Each wall is flat, endless, passes through zero and stands at right angles to its row. A trip goes straight from one point to another. List the walls that it crosses, first one first.
(in the rows, 100 means zero)

Walls:
(1): [104 151]
(2): [75 91]
(3): [139 117]
(4): [88 120]
(5): [105 112]
Trips:
[92 150] to [134 91] -> 4, 1
[89 74] to [61 84] -> 4
[90 146] to [57 95] -> 2, 3, 5, 1
[89 62] to [61 88] -> 4
[150 74] to [114 126] -> 5, 1, 4
[54 117] to [102 71] -> 1, 4
[88 86] to [87 98] -> 4
[115 139] to [124 58] -> 4, 1, 5

Walls:
(1): [79 117 114 104 45 121]
(2): [95 129 102 87 114 98]
(3): [131 96 81 88 91 69]
(4): [171 118 102 128 99 76]
(5): [127 69 70 127 175 118]
Trips:
[96 119 183 100 75 124] to [58 111 53 143 71 89] -> 2
[115 109 90 166 95 162] to [141 115 85 104 132 114] -> 1, 2, 3
[106 97 151 105 62 106] to [60 54 142 142 82 73] -> 4

Walls:
(1): [108 105 63 137 103 138 102 82 98 106 100]
(2): [97 115 108 51 110 98 101 80 68 110 78]
(3): [129 89 77 89 121 143 136 38 59 112 48]
(4): [40 146 155 118 58 108 88 70 112 115 76]
Trips:
[88 111 128 80 67 76 94 82 75 102 52] to [159 110 121 65 77 75 126 81 80 48 94] -> 4
[57 49 158 118 88 69 95 80 77 89 57] to [74 105 152 93 117 76 112 103 135 104 88] -> 3
[119 142 83 99 129 96 51 74 62 125 138] to [28 141 69 76 137 156 82 83 88 119 96] -> 4
[114 106 113 64 55 67 134 58 63 173 78] to [114 103 80 109 88 124 61 107 112 110 50] -> 1, 2
[134 97 43 146 126 106 44 121 91 76 126] to [130 75 76 137 130 115 114 89 80 55 84] -> 3
[121 151 104 120 81 94 51 147 128 111 74] to [112 119 140 71 96 119 73 134 89 100 68] -> 2
[84 115 125 83 47 76 97 119 83 100 73] to [91 96 75 86 85 56 73 75 92 135 88] -> 3

Walls:
(1): [93 74 98 103 84 70 86 65 108 97 98 113 116 61 106 69 131 101]
(2): [149 72 79 101 125 73 107 134 58 75 81 61 115 74 128 130 123 140]
(3): [92 95 75 97 127 105 70 84 85 106 111 82 140 57 126 109 40 146]
(4): [65 117 80 126 77 127 100 82 69 135 112 141 52 108 121 112 82 58]
(5): [129 88 111 117 68 70 27 45 61 83 96 129 123 71 139 71 47 88]
Trips:
[78 122 71 132 93 72 138 61 38 89 93 94 106 123 79 118 155 80] to [195 83 79 139 99 68 110 116 103 137 102 49 47 91 56 79 106 95] -> 4, 1
[104 93 97 146 45 119 101 60 87 68 76 93 113 98 159 82 75 151] to [108 99 111 95 71 86 100 95 60 125 100 114 102 101 103 92 143 141] -> 3, 4
[87 130 153 78 97 143 98 96 110 98 96 79 79 97 166 115 6 94] to [109 109 103 90 111 140 123 99 135 130 107 109 110 77 141 148 112 150] -> 5, 2, 4
[42 71 148 48 75 95 87 101 119 83 74 109 107 57 90 65 100 130] to [112 73 91 75 124 121 103 98 154 82 67 63 79 114 110 84 130 123] -> 5, 3, 2
[88 106 120 86 82 104 156 97 145 67 62 82 67 83 86 115 91 100] to [102 88 78 82 71 84 148 99 191 113 145 103 88 94 103 110 144 89] -> 1

Walls:
(1): [90 103 103 106 124 114 83 113 33 129 88 82 82 110 113 122 102 102 151 58 130 145 63 77]
(2): [89 119 129 75 98 121 101 127 38 102 87 69 108 110 114 101 77 118 115 84 101 80 118 97]
(3): [70 102 103 92 78 70 66 97 57 124 106 92 115 109 121 108 106 99 115 80 120 113 124 109]
(4): [127 111 92 77 139 77 120 72 126 99 99 138 123 93 74 73 91 78 105 87 90 157 143 87]
(5): [89 132 136 96 138 123 80 120 76 64 141 98 63 71 79 162 85 85 152 107 159 126 103 116]
(6): [82 112 154 137 156 83 158 133 71 92 130 106 81 119 121 61 64 85 113 83 83 106 117 75]
Trips:
[128 104 110 139 74 126 95 123 110 158 89 141 97 88 155 56 113 92 84 95 133 94 138 131] to [81 91 143 61 135 88 109 78 52 57 82 86 89 81 92 114 94 132 137 111 113 84 70 79] -> 2, 1, 5
[82 68 79 114 111 108 71 89 95 91 79 79 64 107 128 66 79 85 121 148 130 110 48 104] to [104 94 95 89 82 121 111 46 137 89 92 120 97 98 169 68 87 76 102 107 130 62 118 107] -> 5, 1, 4
[59 128 137 73 106 129 95 93 132 72 130 118 89 121 107 132 128 128 78 114 5 127 70 74] to [72 70 109 106 130 136 108 85 141 89 98 112 109 101 81 110 90 135 98 158 89 91 67 77] -> 6
[128 158 106 152 141 88 82 111 134 131 85 95 67 101 131 63 163 89 52 82 130 117 122 127] to [116 100 107 91 80 74 50 117 106 51 77 74 109 90 82 111 108 59 103 93 70 112 145 74] -> 3, 6, 5, 2
[119 119 135 113 110 103 74 86 102 84 93 111 94 130 120 107 128 87 72 148 147 110 129 101] to [90 93 76 124 110 97 64 123 152 126 106 64 116 54 97 108 103 157 146 97 57 91 125 130] -> 4, 5

Walls:
(1): [139 117 53 77 54 66 79 131 139 64 162 116 88 89 84 123 82 118 99 119 74 94 89 100 114 142 72 98 102 82 131 113 115 189 68 188 101 107 100 144 79 133 145 122 81 108 93 68]
(2): [124 134 108 151 135 29 111 62 148 65 95 142 92 44 123 130 149 70 128 113 63 98 99 86 119 30 111 77 53 38 106 125 144 120 80 92 80 156 105 119 71 110 128 98 103 80 79 85]
(3): [138 94 95 59 106 35 118 90 169 45 111 94 57 113 147 85 102 46 78 130 58 117 96 112 92 83 111 146 96 138 82 118 55 75 84 98 111 125 60 106 124 126 110 118 66 99 100 125]
(4): [85 63 128 90 94 109 78 104 40 138 67 86 83 84 85 59 92 90 88 123 50 99 103 141 41 103 106 100 88 103 45 108 72 137 83 141 138 116 104 98 101 74 93 143 101 81 123 125]
(5): [79 105 132 106 71 102 133 52 161 90 72 96 76 131 76 78 83 49 34 106 50 157 110 124 105 115 63 110 166 159 83 132 104 95 60 106 78 109 78 99 88 80 81 79 116 119 102 61]
(6): [85 147 123 107 84 101 95 95 102 77 129 85 95 113 108 94 153 138 114 105 134 74 153 54 92 151 110 66 81 75 87 119 94 176 93 120 92 104 101 116 107 95 135 124 57 30 59 134]
Trips:
[88 110 81 101 65 71 80 100 170 136 116 149 81 129 148 152 73 88 89 90 72 138 69 76 131 75 86 114 108 91 81 81 88 82 136 102 137 67 109 68 125 87 113 89 63 100 81 108] to [106 122 73 123 83 137 93 61 91 33 100 84 42 97 113 63 130 84 49 108 101 31 99 105 103 66 118 77 130 74 104 115 148 126 76 111 79 150 121 57 107 73 139 71 73 104 113 57] -> 6
[139 147 188 139 70 113 84 124 135 104 73 97 118 93 93 116 139 110 105 87 121 122 110 91 89 77 74 168 70 96 78 96 59 142 166 140 85 131 84 73 114 164 101 152 80 106 123 63] to [115 125 70 86 117 134 108 140 101 74 88 69 40 96 130 88 92 42 122 97 95 142 108 69 49 112 98 97 117 69 127 124 94 106 157 133 157 141 108 133 136 48 87 131 100 46 54 99] -> none
[98 91 110 83 170 57 134 90 93 118 132 98 79 114 90 73 100 111 102 82 81 144 167 171 68 75 98 139 144 132 105 89 127 82 90 114 115 132 138 92 93 63 147 125 97 94 67 128] to [101 98 83 79 90 116 108 48 115 135 119 117 62 92 97 87 93 80 61 116 75 109 86 142 132 96 133 163 113 77 98 101 83 114 103 110 127 99 104 94 175 145 72 91 102 140 85 67] -> 2, 1
[74 106 80 91 78 59 134 90 81 60 175 138 130 120 99 107 60 96 88 106 65 120 70 117 67 124 97 183 87 106 98 131 115 51 80 96 92 96 120 133 66 116 103 162 78 107 79 86] to [142 66 93 84 27 76 116 142 131 84 104 139 113 114 166 77 119 131 119 83 64 58 102 96 93 98 123 88 87 115 64 74 93 63 39 90 57 68 46 92 90 80 132 145 77 53 75 99] -> 6, 5
[151 138 116 111 99 80 84 97 74 45 97 108 83 135 99 123 83 97 55 59 123 83 85 96 101 123 117 117 91 93 81 100 71 139 124 105 87 133 96 82 106 94 53 108 109 102 100 106] to [40 103 121 139 144 110 148 71 157 42 116 114 88 86 71 72 112 136 100 72 108 147 75 103 115 69 55 119 110 124 78 112 112 135 96 99 107 59 50 125 44 127 92 76 43 55 79 49] -> 5, 2
[140 118 60 70 45 107 103 139 79 97 87 114 86 130 117 77 42 87 90 112 97 134 68 141 76 75 64 110 67 83 95 118 79 113 103 143 125 90 90 122 80 116 85 84 54 119 123 153] to [93 105 113 168 80 93 73 117 104 125 105 99 110 118 99 51 115 119 78 109 34 68 114 83 115 125 89 83 118 103 114 95 81 81 120 119 109 25 81 109 121 67 134 92 36 77 73 74] -> 5, 6, 3
[149 84 120 112 91 98 37 68 167 160 102 99 141 88 97 105 107 76 119 104 107 88 67 141 96 130 91 100 89 100 80 43 87 110 70 151 87 123 118 85 76 101 107 109 109 83 93 65] to [95 107 52 134 136 75 58 95 125 55 138 104 36 89 123 84 89 68 123 110 39 72 79 156 69 79 136 93 83 131 116 87 118 66 116 128 95 71 133 107 125 109 100 66 92 45 99 87] -> 3, 5

Walls:
(1): [93 78 100 98 78 84 100 61 106 96 116 111 98 68 100 104 85 83 96 85 108 80 114 58 59 107 106 118 74 76 77 133 59 65 107 118 95 149 88 140 106 145 70 120 155 77 100 82]
(2): [85 61 154 91 135 103 76 115 158 95 90 94 85 107 97 152 121 117 139 85 135 87 80 95 107 92 49 147 98 76 134 79 93 57 74 122 132 111 97 135 85 92 81 96 68 144 103 90]
(3): [76 101 113 117 124 111 85 93 73 112 134 104 134 74 126 165 47 106 122 121 128 101 99 81 94 80 95 96 94 113 142 136 116 78 117 50 112 43 52 157 123 95 115 131 93 97 67 120]
(4): [93 172 133 96 92 84 109 139 153 39 89 112 51 133 117 128 141 99 132 86 61 124 54 110 137 71 125 101 79 172 115 121 183 125 151 102 101 143 109 75 98 97 57 114 74 91 116 55]
(5): [59 104 64 60 89 50 63 62 115 117 86 108 58 61 83 50 84 70 117 53 91 60 110 48 106 86 113 106 79 126 73 107 108 134 56 90 99 69 107 137 138 191 108 91 67 31 107 62]
Trips:
[88 111 46 87 100 100 123 91 94 118 80 58 145 80 92 88 118 106 69 108 120 96 109 44 64 115 113 98 60 45 121 153 138 96 66 116 77 114 108 96 116 43 161 74 44 99 79 89] to [140 142 89 72 104 89 71 75 87 141 117 99 84 85 134 98 121 101 85 98 67 103 129 140 92 65 88 65 116 104 106 134 117 146 90 152 119 156 94 76 100 83 131 110 90 124 105 54] -> 3, 4, 5
[148 104 79 76 118 51 141 91 131 69 83 146 46 51 100 50 98 89 103 102 75 83 160 107 106 143 80 158 75 102 81 103 93 82 84 140 140 50 114 106 77 107 96 83 131 105 63 102] to [81 74 57 100 67 114 110 86 123 95 81 138 62 148 86 154 66 164 62 112 92 99 157 100 105 73 91 97 61 63 113 118 107 88 72 111 110 92 118 107 119 78 74 112 118 117 95 83] -> 5, 3
[58 102 109 118 86 56 161 65 163 112 92 111 126 71 128 136 76 124 74 68 142 92 97 119 135 85 37 121 133 141 94 108 34 36 121 89 85 60 103 111 123 114 98 108 70 118 102 81] to [136 81 113 57 73 56 95 95 71 77 123 112 77 85 126 112 79 135 123 48 141 73 91 150 108 84 90 147 70 94 78 107 105 123 150 72 86 50 141 79 132 124 12 89 150 91 39 120] -> 4, 2
[97 96 116 84 107 71 136 94 99 149 62 142 137 62 85 78 137 101 123 78 14 99 90 94 134 80 145 124 127 142 109 58 108 108 129 108 135 76 142 79 143 92 145 107 130 129 75 152] to [76 59 120 142 77 116 92 69 124 127 114 60 116 71 78 81 126 105 95 86 106 67 97 122 176 106 94 135 69 68 101 97 131 124 113 46 60 87 126 107 72 94 88 30 115 107 90 178] -> 4, 5, 2
[108 88 122 136 131 59 57 90 129 109 64 78 56 89 98 110 93 103 115 70 42 144 105 97 83 127 68 71 74 106 124 144 98 80 58 86 99 131 75 54 126 113 95 94 111 105 160 94] to [66 119 126 82 100 79 135 117 117 49 125 88 99 85 141 75 139 96 101 97 115 91 119 145 52 88 71 155 155 135 107 114 112 121 138 111 109 81 126 118 58 15 100 132 60 80 64 129] -> 1, 5, 3
[123 66 127 72 114 160 151 101 73 88 77 82 91 75 95 113 63 158 75 133 79 119 58 104 24 101 85 122 91 106 116 65 111 122 104 106 127 71 117 110 132 99 130 54 94 136 104 99] to [141 103 141 97 16 112 87 107 93 72 126 153 140 110 105 140 124 109 139 127 120 101 118 119 119 50 112 87 88 51 73 85 94 107 98 139 129 102 144 75 67 88 93 107 145 100 122 90] -> 3, 4, 1
[78 51 112 85 87 111 54 93 111 79 53 79 111 78 128 125 9 123 87 139 68 121 122 102 101 109 85 126 90 49 100 123 114 54 91 133 56 101 139 91 101 132 81 102 94 118 100 148] to [75 100 84 89 156 127 75 53 140 141 83 81 111 89 132 56 113 107 61 33 70 63 69 91 81 99 101 100 84 80 155 85 100 113 92 138 83 96 97 94 81 92 147 94 133 120 118 67] -> 5, 3
